Every row gives one point. The points of each table are mixes of a few directions, plus a little noise. Count the directions of each table, and those that both share. Where both have some left over, give the other angles between the two spaces (their principal angles), to ten degrees, smallest first.
In the rows, 128 means zero.

First, 7 rows:
[[125 132]
 [ 52 210]
 [162  91]
 [142 113]
 [123 134]
 [112 145]
 [180  72]]
Second (5 x 2):
[[115  17]
 [132 160]
 [132 158]
 [131 152]
 [131 154]]
Directions: first 1, second 1, shared 0; angles 50

First (5 x 3):
[[102 152 149]
 [ 79 165 154]
 [211 100 141]
 [179  89 100]
 [ 69 133  96]]
Second, 4 rows:
[[ 66 159 137]
 [152 116 124]
 [ 78 154 135]
 [216  83 116]]
Directions: first 2, second 1, shared 1

First, 7 rows:
[[135  82 110  97]
 [121  82 170  33]
 [115 172 172 130]
 [139 145  75 203]
 [127 188 118 203]
 [138 105  91 142]
 [121 123 161  88]]
Second (5 x 4):
[[124 173 143 147]
 [ 92 114 193 178]
 [146  90 102  57]
 [150  74  69  95]
 [127 189 133 162]]
Directions: first 2, second 3, shared 2

First, 7 rows:
[[153 168 142 163 125 152]
 [124 116 129 166  99 116]
 [107   7 148  86 177 151]
 [120  83 134  78 109 144]
 [130 153 122 149 118 115]
 [130 177 113 142 126 106]
 [132 191 110 114 140 111]]
Second (9 x 6):
[[ 79 100 103 123 189 142]
 [196 133 111 130  94 106]
 [ 83 163 194 131  97 146]
 [110 124 126 127 142 133]
 [177 111  87 127 133 111]
 [ 55 109 125 123 185 151]
 [ 82 145 168 129 123 145]
 [204 126  98 130 101 102]
 [168 145 140 131  89 117]]
Directions: first 4, second 2, shared 0; angles 30, 80

First (7 x 8):
[[156 104 195  83 127  67 222 152]
 [122 146  58 146 161 222  65  55]
 [ 76 125 161  66 117 109 195 162]
 [167 134 144 101 116 119 141 176]
 [137 122 102 141 121 133  60  63]
 [125 129 111 193 148 141 115 120]
 [111 133 125 167 107 105  98 169]]
Second (8 x 8):
[[120 131 114 159 143 145 123 120]
 [ 88 146 117  71 124 167 145 151]
 [159 118 144  64  86  90  93 112]
 [ 89 135  97  79 133 178 105  67]
 [181 148 115 164  85 107  45 210]
 [113 136 139  91 120 131 158 169]
 [ 97 102 164 146 181 118 243  88]
 [177 108 133 249 151  89 111 107]]
Directions: first 5, second 4, shared 4

First, 10 rows:
[[147 160 137 163 134 116 165  74  77]
 [ 36 113 173 120 141 110 184 155 142]
 [101 106 122  62 135 121 148 183 148]
 [242 210 125 203 130 121 159  90  71]
 [140  99 111 154 107 161  26 133 182]
 [125 161 144 137 143 101 211  68  54]
 [132  94  92  53 124 136  98 163 149]
 [126 136 138 127 132 123 147 159 139]
 [ 61  60 112  72 119 143  72 129 165]
 [171 141 127 189 115 149  70 125 153]]
Second (8 x 9):
[[ 50  76 138 124 120 141  84 106 157]
 [128 133 146 210 115 146  78  89 143]
 [100 117 145 157 123 137 102 136 157]
 [179 165 100  61 147  95 224 102  40]
 [ 25  90 177 163 124 137 105 156 192]
 [154 148 123  79 141 111 182 200 130]
 [169 153 108  91 138 111 178 117  79]
 [216 143  89 140 116 147  71 118 127]]
Directions: first 4, second 4, shared 4

First:
[[131 172 131 149 104 159  56  38 122 186 178]
 [110  53 125 115 157  89 183 197 129 109  56]
 [ 99 162 137 186 111  86 135  90 129  92 196]
 [ 80 124 140 193 121  62 127 126 133  83 161]
 [166 212 129 112 107 177 101 141 138  81 182]
 [ 99  16 125 115 164  87 155 187 125 153  22]
 [171 115 113  63 141 182 172  89 113 206  95]
 [165 148 123  85 127 181 101 156 132 132 111]
 [131 151 130 135 121 130 123 128 131 110 150]]
Second, 11 rows:
[[110  26  68  76 154 146 111 130 117 181  82]
 [155 198 190 150 118 116 142 211 148  51 112]
 [117 132 142 152 126 102 148 118 127 121 135]
 [210 236 166  87 112 197 147 160 138 103 133]
 [151 151 140 111 130 136 154 179 136  88 115]
 [ 80  42  67 123 139 119  91  75 114 179 138]
 [ 56  83  88 183 120  84  75  44 118 152 193]
 [169 188 126  95 118 174 116 181 141  69 150]
 [ 80  90 139 182 123  91  61  77 123 184 119]
 [155 106 149  96 146 135 191 141 121 168  59]
 [124 156 133 151 121 108 173  91 124 113 173]]
Directions: first 4, second 5, shared 4

First, 10 rows:
[[ 78  45 174 215 136 118 100 101 161  80 102 134]
 [102 209 134  44 182 217 150  80 146 122 110  85]
 [ 92 120 130 165  87  72 128 119 125  98 120 134]
 [ 75 100 114 164 132 107 189 109 115 111 102  52]
 [187 191 114  76  54 115 110 204  71 146 130 203]
 [172 147 120 102 104 166  60 196  53  92 145 226]
 [188 124  91 111 150 120  99 149 114 158 191 154]
 [174 109 110 131 153  82 140 109 186 205 174 103]
 [108 123 135 140 137 113 132  96 160 128 130 109]
 [106 114 158 131 145 169 171 117 148 140  75  79]]
Second:
[[102 101  93 150 165 103 188  94 135 144 143  38]
 [142  89 122 157 123 142  80 170  76  87 141 183]
 [148 152 163 109  99 143  91 145 143 131 111 189]
 [106 109 100 128 175 159 181 118 102 126 124  52]
 [ 94 164  90 101 153 115 193  84 132 138 137  40]
 [156 146 161 139  58  61  54 137 171 134 145 233]
 [115 202 120  54 138 212 139 141  75  97 101 127]
 [159  63 171 186 111  88  97 134 192 166 124 164]]
Directions: first 6, second 4, shared 4

First (10 x 14):
[[ 25  51 105 107  61 149 119 116 138  27  89 167 188 143]
 [128 103 152 161 148 123 100  89 111 120 123 112 125 130]
 [145 164 161 164 175  94 110 163  95 174 121 109 107 159]
 [ 22 151 125  88  82 132 196 146 208  61 107 159 192  66]
 [171 108  82 110 124 125 117  90 139 209 128 147 115  94]
 [123 133 130 172 170 118 127 120 129 103 135 119 144 113]
 [132 124  87  75  83 132 128 173 117 170 114 161 118 162]
 [178 104 215 145 129 144  82  53  86 134 140  70  70 156]
 [205 127 125  83  95 164 124 126 105 149 163 113  73 161]
 [151 215  95 176 213  99 177 203 150 133 161 126 146  95]]
Second (8 x 14):
[[108 180 147 109 116 128 155 229 111  88 132 125 126 188]
 [125  85  97  97  93 118  96 104 121 206  92 161 122 134]
 [100 209 239  95 122 105 185  54 220 202 117  91 112   7]
 [183 125  97 157 167 133 121 115 117 133 159 121 118 119]
 [137  59 122 140 113 136  69 104  73 119 113 129 117 187]
 [113  76  81 174 158 116  96 107 112 113 115 148 161 125]
 [120 142 108  82  79 171 164 206 121  33 155 136 131 181]
 [136 148 132 170 178 111 138 105 147 131 140 115 139  82]]
Directions: first 6, second 6, shared 6

First, 10 rows:
[[122 134 141 105  94 120 133 160 155 147 178 103 145 124 185 133 131 150]
 [103 154 143 101 126  87 116 110 168 102 171  74 187 129 139 135 129 128]
 [141 122 104 176 146 159  97 104  98 112  93 166 108 111  77 141 130  65]
 [141  95 135 145 180 139 108  82 108 112  69 138  73 149  84 128 110 126]
 [113 118 162 102 129 113 143 165 143 175 132 118 121 143 166 134 125 168]
 [129 122 135 108 110 129 179 181 116 176 119 150 114 138 159 110 135 180]
 [144 121 128 102  88 136 165 166 133 152 153 128 109 134 185 108 131 184]
 [154 131  85 166 141 154 113  73  97  68  95 155 115 116  63 114 127  85]
 [146 104 125 157 136 161  87 117 123 129 120 141  87 119 128 146 121  92]
 [ 89 178 124 118 128  83 135 124 143 107 149 107 222 114  96 131 143  99]]
Second (11 x 18):
[[145 100 132 137 109 113 126 117 155 100 193  95 130 105 140 129 104 137]
 [155  61  69 194 102  88 125 125 148 137 173  75 114  80 125 145  97 159]
 [139 142  57 148 100 136  86 108 132 148 116  88 123 129 166 132 152 148]
 [132 123 152 149 156 181 104 150  91 171  90 188  86 142 109 111 133 122]
 [135 136 151 107 120 136 131 116 137  90 165 127 136 130 134 111 121 129]
 [118 144 171  98 143 149 129 135 124 123 117 157 122 147 133 129 134 104]
 [146 130 120 113 117 148 138 114 122 100 119 138 106 135 141 124 130 123]
 [101 167 184  92 137 137  90 132 152 129 166 119 166 146 151 122 139 115]
 [ 77 142  96 155 175  45 218 162  81 173  39 158 201 124   7 112 136 156]
 [138 117 138 104 116 146 116 121 145 119 122 121  89 134 183 170 128  94]
 [122 143 139 109 135 129 146 128 119 118 110 146 134 140 119 123 134 121]]
Directions: first 5, second 6, shared 3; angles 80, 90

First, 11 rows:
[[ 64 167 130 114 183 146 134 141 162 133  64 126 163  95  98  69 141 164
  118 166]
 [185 205 169 181 123 175 174  99 163 221 102 160 174 123 119 219 177 123
  116 130]
 [191 136 154 180  86 156 110 118 133 152 155 127 138 144 136 158 125  86
  139 131]
 [107  92 110  78 122  89 137 117  98  74 141 128 106 147 138 108 139 139
  105 119]
 [135 104 110 107 123 175 167 150 126 180 101 178  72  12 147 124 175 210
  116 100]
 [156 104 134 174  98 127  58 144 124 100 176  87 129 168 131 105  62  61
  170 139]
 [ 79 134  84  70 189  49 195 128 108 152 127 140 105 150 128 236 112 166
  133  62]
 [220 145 178 189  57 178 115  93 135 146 152 138 154 150 139 146 166  78
  112 150]
 [145 101 144  86  79 159 153  93 110  86 109 166 115  91 145  56 226 168
   55 154]
 [ 22 107  80  94 205  52  79 176 124  66 132  65 126 169 104  78  19 115
  181 128]
 [105 112 114 135 142 101  86 150 125  99 149  91 127 159 122 108  65  97
  163 129]]
Second (9 x 20):
[[ 39 104  69  64 171 152 131 117 155 120 111 102 121  65  83  50 103 199
  142 159]
 [ 97  91  73  21 148  68 198  72 111 113 151  97 112 136 115 170 130 152
   96  77]
 [137 133 153 153 159 137  91 192 161 145  84  69 142  63 130  56  84  82
  141 107]
 [154 113 128 152  73 169 115 102 111 119 163 173 110 140 136 132 158 150
  131 163]
 [217 118 166 189  43 161 105 116 100 126 170 173 112 157 164 159 167  99
  124 137]
 [119 129 128 122 148 120 126 143 137 131 113 106 133 112 125 112 114 120
  129 117]
 [115 190 174 248 126 205  48 188 152 142  94 186 154 131 123  77 127 140
  178 222]
 [146 163 145 150 109  95 154  99  95 124 151 190 135 223 144 234 166 125
  118 132]
 [127 111 115  52 173  43 185 122 126 130 118  56 132 125 132 165 103  86
   94  35]]
Directions: first 5, second 4, shared 2; angles 40, 70

First (9 x 24):
[[115 119 126 121 130 126 123 121 114 140 130 126 134 128 121 140 123 126
  119 123 120 133 131 107]
 [112 117 126 120 130 125 122 119 111 142 131 126 135 128 119 142 122 126
  117 121 118 134 131 103]
 [107 114 125 117 131 125 120 117 106 146 132 126 138 129 116 147 120 126
  114 119 115 136 131  95]
 [116 121 126 122 129 126 124 122 116 138 130 127 133 128 121 138 123 127
  120 123 121 132 130 110]
 [148 142 131 138 126 132 135 139 150 111 125 130 118 127 140 109 136 130
  142 137 141 120 125 160]
 [121 123 127 124 129 127 126 125 120 134 129 127 131 128 124 134 125 127
  123 125 124 131 129 117]
 [108 114 125 118 130 125 120 117 106 146 131 126 138 129 116 147 120 126
  114 119 115 136 132  96]
 [204 179 139 168 119 141 157 170 209  60 115 136  92 126 172  58 158 136
  181 161 176  98 115 249]
 [119 122 127 124 129 127 125 124 119 136 129 127 132 128 123 136 125 127
  122 124 122 131 129 114]]
Second (8 x 24):
[[135 136 101  79  94 144  71 144 122 141 104 143 191 114 121 141  98  51
   94 141 101 168 108 123]
 [106 148 137 128 140 122 150 122 151 118 134 106 115 153 136 133 144 142
  121 129 134  99 106 134]
 [137 109 142 164 145 121 155 120 117 125 142 132  91 123 128 116 139 174
  157 118 143 118 157 128]
 [141 108 137 157 138 124 144 123 114 128 137 136 102 118 126 117 133 162
  152 120 139 127 156 126]
 [134 121 127 132 127 129 125 129 122 130 128 134 128 122 126 126 125 129
  132 127 128 134 136 126]
 [123 137 122 113 121 131 117 131 134 129 122 125 143 131 128 134 124 109
  115 132 122 131 115 129]
 [154 102 121 136 118 133 110 133 101 138 125 153 134 100 120 119 113 123
  142 125 125 158 159 121]
 [ 94 162 137 117 140 121 151 122 164 115 132  95 121 165 139 139 147 134
  110 132 133  89  88 137]]
Directions: first 1, second 2, shared 0; angles 70

First, 11 rows:
[[120 140 138 109  97 113  71 134 139  70 140 119 170 138 160 156 160 103
  177 155 129 134 129 205 120  97 123 141 148 147 105 121]
 [141  82 147 144 103 146 111 130  86 150 124  81 106 163 146 170 132  84
  114 170 121 118 161  99 114 129 107  91 125 162 114 135]
 [118 197  90  95 173  88 148 110 166 136 112 166 136 106  98  63 137 170
  130  87 149 148  88 135 199 136 156 191 118 128 140 139]
 [ 99  56 110 145 157 166 178 130 125 173  72 156 113 126  86 100  97 152
   77  94 121 132 165  57 127 159 124 111  86 107 129 159]
 [130 157 116 155 172 124 200 132 133 163 153 152 131  91  87  83  91 168
  103 115 139 115  84  81 131 177 129 115 124  88 140 140]
 [150 202 132 108 121 105 115 120 159  94 161 149 115 102 148 118 135 154
  156  90 126 133  91 173 124  95 158 167 157 100 166  79]
 [146 104 136  98  88 126  45 131 121  97 128  80  95 168 174 211 176  88
  154 131 120 141 182 189 136  57 131 127 136 179 109 100]
 [116 126 125 180 168 134 208 149 118 159 165 141 171  92  80  97  82 150
  107 159 142 102  86  81 106 203 101  77 123  88 108 167]
 [151 197 144 102  98  96  93  93 115 124 123 113 121 150 167  97 150  97
  146 160 130 132  91 129 153 122 142 184 152 164 160 113]
 [116  62 111 154 160 158 167 155 128 155 128 130 111 116  89 157 106 153
   96  99 127 123 166 101 116 138 116  73 101 105 104 144]
 [120  86 158 120  69 152  72 124 118  87 101 121 139 156 174 157 143  89
  150 148 105 132 164 157  82  96 122 131 138 138 133 111]]
Second (8 x 32):
[[126 122 137 106 112 117 102 187 180  25 169 126  91  93 142 168 152 142
  135 140  97 116 143 180 135  81 112 156 165 100 165  85]
 [107 128 125 100 105 113  75  96 111 127  74 118 176 174 150 110 160  82
  153 167 140 148 136 149 160 127 127 163 117 192  96 163]
 [125 107 137 159 137 139 158 167 135 106 177 126 137  97 111 153 108 140
  124 147 122 105 122 131  93 143 103  82 141  90 120 126]
 [113 131 124  99 108 112  79 101 119 123  79 120 160 167 149 113 160  90
  149 156 137 147 137 148 160 121 130 167 120 184 107 151]
 [175 173 113 124 160 139 178  92 134 203 123 156  22 109 114  99  97 190
   84   7 126 137 117  64 135 110 187 145 116  86 200  72]
 [147 140 126 138 145 137 160 131 136 146 148 139  84 105 116 128 108 160
  108  85 123 122 122 106 117 123 142 119 129  92 158 101]
 [100 107 134 119 105 117  86 135 121  92 113 111 192 152 142 136 153  84
  157 196 133 130 136 167 136 135 100 134 132 169  85 163]
 [131 115 129 179 152 150 186 116  88 203 142 129 161 126 100 117  85 134
  113 128 148 115 110  79  88 184 122  60 107 112  93 160]]
Directions: first 6, second 3, shared 2; angles 40

First:
[[148 147 110 134 135 141 150 123 139 164 133 135 112 121 153 138 121 164
  137 149 122  97 133 111 116  98 136 124 128 151 111 111]
 [ 80 108 176 113 126 145 129 119  83 111 130 127 136 121 106 133 112  66
  126 127 144 166 126 136 128 158 103 115 139 102 156 124]
 [ 91 136 142 137 122 109 121 104 104  92 125 126 154 101 109 134 146  96
  118  98 157 145 121 135 119 147 121 105 126 129 126 130]
 [ 90  65 200  98 112 143 102 142  91  88 125 117 133 166  89 112  99  34
  115 126 123 204 128 155 155 184 106 148 139  55 188 150]
 [228  52 122 135  85  99  77 181 217 108 114 105  99 249 129  81 117 145
   95 129  47 162 141 158 182 134 191 228 107  59 161 191]
 [185 183  16 134 163  84 109 167 198 132 126 131 139 113 143 112 185 242
  149 109 121  55 120 123 133 100 137 127 116 190  70 138]
 [142 135 111 149 115  99 117 121 148 108 124 123 138 130 127 124 149 141
  115 106 128 125 126 132 129 124 150 133 115 133 116 141]
 [114 131 153 160 100 119 141  83 114 117 127 127 133 114 132 145 128 103
  107 117 144 138 130 124 109 120 151 119 118 128 124 122]
 [138 153 128 166 107 128 159  81 131 152 130 133 119 108 158 153 125 148
  118 134 135 104 135 107 100  89 162 116 118 155 105 107]
 [ 96 155 146 136 132 156 169  89  90 160 136 139 123  85 144 157 111 120
  135 147 154 111 130 106  96 106 117  93 135 155 117  92]
 [ 95 146 101  46 212 186 135 196  94 172 142 143 120 102 119 117 114 149
  192 168 133  99 118 124 138 149  33  99 167 149 137 101]]
Second, 9 rows:
[[131 117 140 122 136 140 129 145 131 138 132 125 114 140 136 116 112 119
  135 140 122 132 135 123 137 126 120 141 139 124 139 123]
 [147 108  80  85 128 125 105 166 127 122 122 140 158 158  92 133 147 168
  136 133  88 133 104 161 139 164 124 125 108  88 125 165]
 [ 93 115 164 106 163 143 114 160 116 113 133 116 114 125 122  98 110  78
  142 126 147 147 136 125 151 147  83 139 161 128 158 118]
 [ 85 154 167 115 188 172 152 144 107 160 144 121  85  87 160 107  92  90
  164 154 172 106 153  84 131 102  68 123 182 181 144  71]
 [172  92 132 171  39  98 127  74 140 110 112 133 148 173 116 161 138 139
   73 116  87 159 118 155 112 130 215 144  74  70 120 172]
 [146 124 130 170  57 124 162  47 108 145 125 147 150 129 131 187 131 150
   91 136 108 132 117 134  85 110 197 104  83 102 106 138]
 [138 108 111 153  78  56  79 116 144  45 110 120 180 151  81 123 180 117
   88  67 124 170 111 171 141 168 170 136  91  87 123 186]
 [151 175 112 139 175 157 161 144 162 194 142 123  68  99 192 110 105 171
  159 160 141  60 155  74 122  60 110 140 162 206 109  77]
 [ 91 156 111  94 185 135 121 160 108 123 135 129 136  88 117 112 138 127
  163 122 159 113 124 122 133 143  68 104 154 160 125 111]]
Directions: first 4, second 5, shared 4
